Every row gives one point. The window is the flat piece filled in between its corners: a triangle in 3 columns, a solid with four corners in 4, and so on. A path goes straight from each point to the next, and from the last back to the first. List the points from which the path goes on through the window.

Window (4 x 4):
51 20 11 35
13 -42 14 -27
-10 45 -11 -8
-27 -10 -13 36
Path:
(1): -9 6 -37 -4
(2): -21 19 23 32
(3): 31 22 37 31
(4): 42 19 -33 18
(5): 31 22 -31 11
(6): 22 19 23 20
(7): 23 -4 58 10
(8): 52 23 -39 38
(9): 5 27 -40 -3
(10): -20 50 20 -9
(11): -7 18 15 18
(12): 48 -30 -36 59
(13): 1 0 -21 23
(14): 7 11 32 28
(15): 13 53 46 33
(16): 24 16 -41 26
Through the window after points: 1, 3, 5, 7, 9, 11, 13

Window:
-31 4 61 -46 -29 0 19 58
-19 23 -1 -57 -34 -19 7 24
29 -23 12 -41 -2 16 77 -6
9 31 14 75 -9 58 2 -11
-19 -9 -29 78 22 -6 -38 -24
0 38 28 -9 27 -46 -35 4
-11 56 15 65 29 44 23 47
21 -2 -3 -24 24 5 -28 16
Path:
(1): -50 4 18 -14 42 30 7 -3
(2): -15 23 20 -2 33 18 -17 7
(3): 38 6 2 -7 -16 -38 3 41
(4): 55 1 19 32 -41 -18 5 5
(5): -32 30 17 24 20 49 3 5
(6): -61 18 7 38 53 44 -7 -13
(7): 38 14 -9 24 -6 -22 -12 -8
(8): 15 13 16 -12 -10 -11 -11 28
(9): -40 13 27 -39 13 6 7 19
(10): -10 37 13 -1 28 57 11 -33
(11): 21 -1 6 32 -9 10 -1 21
(12): 21 30 7 51 -34 -9 28 66
(13): -28 42 18 27 17 33 -22 13
(14): -37 42 7 30 11 54 3 -23
(15): 22 -14 24 26 -13 -26 23 35
(16): 21 14 -11 24 -27 4 7 17
Through the window after points: 2, 4, 8, 10

Window, 11 rows:
0 7 -11 -19 -6 14 -19 -5 -11 13 17
10 -8 0 -51 42 31 60 27 -8 -9 -84
-34 -17 -44 -19 -9 48 -7 -79 14 27 23
-14 -57 12 -44 13 8 4 6 -1 -2 -5
9 -27 10 14 10 -61 -17 4 15 18 -2
9 56 89 -36 2 -13 40 -70 -20 59 -20
-59 6 6 25 -20 46 37 -44 -43 -69 30
17 -40 29 25 11 -3 -9 -14 34 31 29
47 19 -9 -46 -16 1 28 -22 51 -40 -38
-20 -10 -23 -16 -41 22 -21 -16 39 13 -12
10 -46 -34 -14 -29 14 2 -9 -7 34 -8
Path:
(1): -1 -16 -10 -14 5 40 -39 -59 -10 -2 2
(2): -35 -5 -44 -29 -26 20 56 -48 44 34 15
(3): -16 4 7 -9 -7 -1 36 -8 -2 -2 0
(4): 3 -17 20 -7 6 13 5 -11 -16 -21 -22
(5): 13 -34 13 -30 -38 8 -55 -41 -11 -64 -19
(6): -25 -1 -17 -14 0 23 25 -20 24 54 8
(7): 0 14 26 -5 -1 -19 32 -13 15 24 7
(8): 4 1 22 -31 -7 6 -5 -44 -3 17 -32
Through the window after points: 1, 5, 7

Window, 12 rows:
-4 -39 12 -76 -18 36 -38 34 14 40 -44 -46
12 45 19 9 25 16 42 33 -7 -34 25 -17
7 -2 11 41 23 24 59 -1 6 -56 4 69
-28 -2 56 -53 -15 -19 -13 6 14 28 -4 -24
6 -23 11 -66 0 -20 9 45 -9 80 13 -33
4 22 12 22 16 55 14 -8 31 -6 44 34
-11 -19 15 30 -3 18 43 0 20 4 12 -32
-11 22 9 32 6 51 35 -31 -41 -14 6 27
39 -36 49 -41 19 -6 -30 6 -3 44 -9 -47
-6 15 5 49 -20 30 -39 18 14 30 -53 29
-14 -15 -24 -36 13 -19 -44 0 11 29 -15 -33
26 40 2 17 1 31 50 -33 28 -6 -24 24
Path:
(1): -20 0 19 -5 90 33 8 -10 9 8 -6 -1
(2): 43 21 15 29 -73 2 27 -2 -2 -2 10 17
(3): 7 -8 24 -7 -22 21 0 -3 2 8 19 -1
(4): -28 10 -16 39 63 31 39 17 31 6 -47 -6
(5): -37 -15 4 42 63 -5 8 30 24 72 -14 -9
(6): 43 -9 34 -34 -29 24 24 -12 -8 -43 12 4
(7): 11 6 25 3 -12 24 15 8 -10 -4 11 -1
(8): -10 6 20 -21 51 9 22 3 21 37 -23 -5
Through the window after points: 3, 5

Window (14 x 14):
72 -18 -16 -33 41 53 30 -13 6 -14 24 -4 18 -15
21 4 16 -12 -23 -48 7 -28 -51 47 -24 36 4 -31
7 -8 -32 -2 25 -99 5 -5 -19 18 25 28 -5 -31
-6 -2 -3 -50 -18 46 9 -1 34 -84 -5 -2 38 9
51 51 7 28 -4 -21 26 17 0 19 36 19 23 3
-3 8 -3 -29 4 -43 -19 15 26 84 12 39 3 -20
4 -22 -76 -28 -39 39 -25 -3 12 -38 -39 -37 41 76
-21 -33 -27 1 -43 48 0 20 14 -33 -17 -51 -33 38
-43 18 -78 -7 -5 81 -8 -22 5 -47 -26 -5 1 29
6 -36 12 -3 30 66 -25 -33 2 -55 31 15 34 50
-3 -24 -13 34 -5 -24 -32 -17 14 27 -5 -4 50 -64
25 3 -14 -7 26 60 -34 -29 53 -75 -50 -22 -5 43
12 36 14 -27 10 -62 3 -48 -20 54 49 -27 16 -31
-43 -28 1 21 34 -43 37 -24 27 49 -43 2 50 -8
Path:
(1): 6 14 -31 -9 -21 11 9 -24 26 1 8 12 17 -1
(2): 2 -29 -5 -12 -43 6 22 -70 1 0 23 7 44 1
(3): -6 4 -15 -5 24 -7 -6 26 -4 10 -9 -4 1 4
(4): -10 3 -21 -2 13 -9 -24 12 -1 5 -15 -8 10 5
(5): -1 -12 -7 -14 -21 -7 2 -30 16 -4 5 11 14 7
(6): 5 -3 -11 1 -13 -37 8 -49 -3 23 29 11 15 -7
(7): 12 20 11 -32 18 -16 -12 -1 -8 36 3 -6 13 -17
(8): -48 17 11 -22 32 -1 -37 91 4 -20 -25 -8 -6 59
(9): 35 -10 -44 0 -24 15 10 -92 14 17 -2 15 24 -42
(10): 21 10 -28 10 -13 -40 13 -45 20 12 6 24 18 -3
(11): -4 -12 -2 -17 28 2 -8 3 -2 9 -8 4 32 0
(12): -24 -27 -9 -1 26 -1 -35 10 -10 -8 -23 -13 26 -21
Through the window after points: 6, 8, 12

Window:
51 21 -8 6 17 -17 -47 3 37 41 23 -30 -1 -1
30 8 -59 -11 30 -6 -15 -30 10 17 -3 0 -45 27
11 -7 -10 74 -72 10 28 40 -32 33 -32 99 27 -17
-16 15 -44 26 -55 -47 -5 13 -7 25 -53 65 24 -53
43 -2 14 -29 33 4 -18 -20 14 11 22 11 -28 -43
-2 -17 96 41 -19 -43 30 -16 -62 22 11 -7 28 8
-36 40 76 33 -30 -34 31 36 -55 14 42 25 3 3
71 36 -21 -5 27 -31 11 -13 23 -33 22 -25 -4 -9
13 30 -3 32 -16 10 19 17 15 37 -72 21 -18 -32
-9 30 -18 39 35 2 -53 -3 -3 -63 12 -17 29 -23
-21 22 40 6 -46 -1 27 18 -24 20 -27 63 65 16
42 34 -42 -9 -27 24 -2 -25 -21 35 0 -15 -6 -29
41 -13 -18 -31 -6 -5 -19 30 -4 -9 -3 -35 -24 -2
34 4 -14 -12 -18 4 -20 -41 59 -12 26 -38 -43 -4
Path:
(1): 32 -27 -18 5 17 -34 32 15 32 21 17 -4 19 -34
(2): 8 2 -7 -1 11 -8 -2 7 18 14 3 -5 -7 -21
(3): 80 48 0 -35 -12 -14 -39 -45 -37 -15 0 -15 -30 14
(4): 1 27 28 11 -34 -23 -7 6 -23 -2 3 19 -5 -2
(5): -11 18 22 28 2 -12 32 15 -7 27 38 4 3 -8
(6): -15 25 -41 -11 10 -3 9 19 23 22 11 -11 20 -29
(7): 45 21 -4 11 -16 -7 -9 -6 -3 3 -12 21 -16 -4
(8): 28 76 19 24 -16 -18 -30 -14 -36 -16 -31 25 2 -5
(9): 7 -34 -31 13 14 9 27 18 39 24 7 -10 -7 -28
(10): -3 9 22 5 -11 -18 41 -3 -7 24 -9 13 40 -12
(11): 26 41 -15 9 -50 33 -81 16 -10 -15 -5 47 -19 24
(12): 24 51 22 22 -43 23 -48 -32 -38 -3 -28 10 -24 20
Through the window after points: 4, 8, 10

Window, 14 rows:
-21 7 -14 -21 29 18 -52 -36 -42 40 4 -18 -48 -25
2 -39 -35 16 14 -19 39 -35 -19 -20 38 5 75 8
23 14 27 -14 25 11 -37 -12 41 14 -8 -15 -40 -83
-2 25 11 -25 -17 -6 -67 1 -10 -17 -45 -6 -14 41
-49 5 51 4 -16 16 -67 12 -18 8 -31 24 -7 -1
-7 -15 48 -44 0 22 1 -67 -3 21 -12 -45 -46 -35
-31 -2 49 17 34 -42 -57 21 -15 -29 -52 -12 -42 23
5 -46 31 3 15 16 -45 45 -7 -9 -37 -5 -32 45
-7 -24 -3 11 -11 -15 -13 28 -39 -18 -81 18 -11 10
12 26 27 33 5 32 -19 -26 -26 -8 3 -22 -48 -14
-18 2 0 -14 -8 14 -1 -3 -46 9 27 -89 -8 -28
-27 24 17 -2 13 26 8 -19 40 47 -15 -58 -69 -22
5 10 -3 -26 58 26 32 -26 -42 -9 2 15 83 -12
35 -10 2 -13 14 -36 54 -14 -69 30 31 26 98 22
Path:
(1): -17 -8 29 33 9 39 -49 -16 -22 30 -27 -18 -2 -2
(2): -9 6 9 -49 4 -31 6 19 -2 -22 1 -13 -34 -10
(3): -4 1 17 -7 8 21 6 5 -32 -7 0 -6 -9 9
(4): -3 -30 15 0 23 -16 -88 -3 13 16 -50 -51 -5 -15
(5): 18 -37 11 -21 37 -9 -40 -18 -4 29 -58 -47 87 -26
(6): -17 18 6 -7 22 22 13 -18 -27 -3 13 9 -9 -4
(7): -14 -24 24 -10 1 -5 12 4 -13 -9 -12 6 -14 6
(8): -7 7 -2 2 19 -8 -38 -12 -24 10 -30 -16 19 -1
(9): 25 -19 29 7 20 21 -60 -27 -13 30 -16 -31 27 7
(10): -18 14 21 -5 -3 -5 2 6 -22 -20 -17 -4 -19 -2
(11): -13 -1 -21 -29 -18 -1 17 -9 -18 -5 -7 3 -35 2
(12): 9 -18 66 42 44 3 -90 0 -12 24 -23 -43 20 -16
Through the window after points: 1, 3, 5

Window:
12 -36 37 -3 29 2 -11 -32 -9 -19 16 16 78 -23
-9 27 -7 21 -53 5 0 30 -19 -11 -20 0 0 12
10 42 1 21 -15 -28 -14 -26 -42 -37 -82 -32 -52 17
-9 81 -22 47 16 -15 21 -22 -17 -22 -43 19 -46 23
36 2 7 8 -6 31 35 5 31 -26 -41 -8 6 -5
42 38 -6 47 2 13 -12 -4 -29 -35 3 -22 -51 3
14 58 8 26 4 -44 32 30 -17 -35 -25 -30 -25 -19
29 9 42 35 -1 -4 -37 21 53 10 -18 -4 29 -4
-45 20 40 3 33 29 -17 -11 -17 -44 -20 -14 -26 -19
8 -54 1 -35 29 21 -9 18 18 84 -4 -20 49 -19
17 3 -13 -19 -7 18 -27 -8 62 14 13 -47 78 -24
23 -35 22 -69 4 -5 -19 1 55 23 32 9 37 0
30 7 33 -45 6 33 -33 -9 10 25 -5 19 50 -65
-18 -21 2 24 0 -15 -2 -36 3 -22 -9 17 -25 -60
Path:
(1): 22 -5 29 19 -17 -31 22 -37 34 38 8 -5 12 -21
(2): -6 10 -25 -25 18 42 -50 19 11 -38 -25 -34 41 -19
(3): -6 26 -9 5 14 8 -36 9 -6 -14 -22 -2 2 15
(4): 22 23 33 17 -22 -24 47 -37 -2 -1 -11 -16 -18 -45
(5): -8 3 30 10 -38 16 17 -26 4 2 -8 -61 -22 -38
(6): 29 20 -14 24 44 -19 -23 28 7 -28 -32 40 24 33
(7): 27 -21 -31 -58 65 36 -28 18 35 -17 -30 -37 43 -20
(8): 12 38 18 47 -42 -13 -6 -21 2 -2 7 -16 -3 -8
Through the window after points: 1, 7
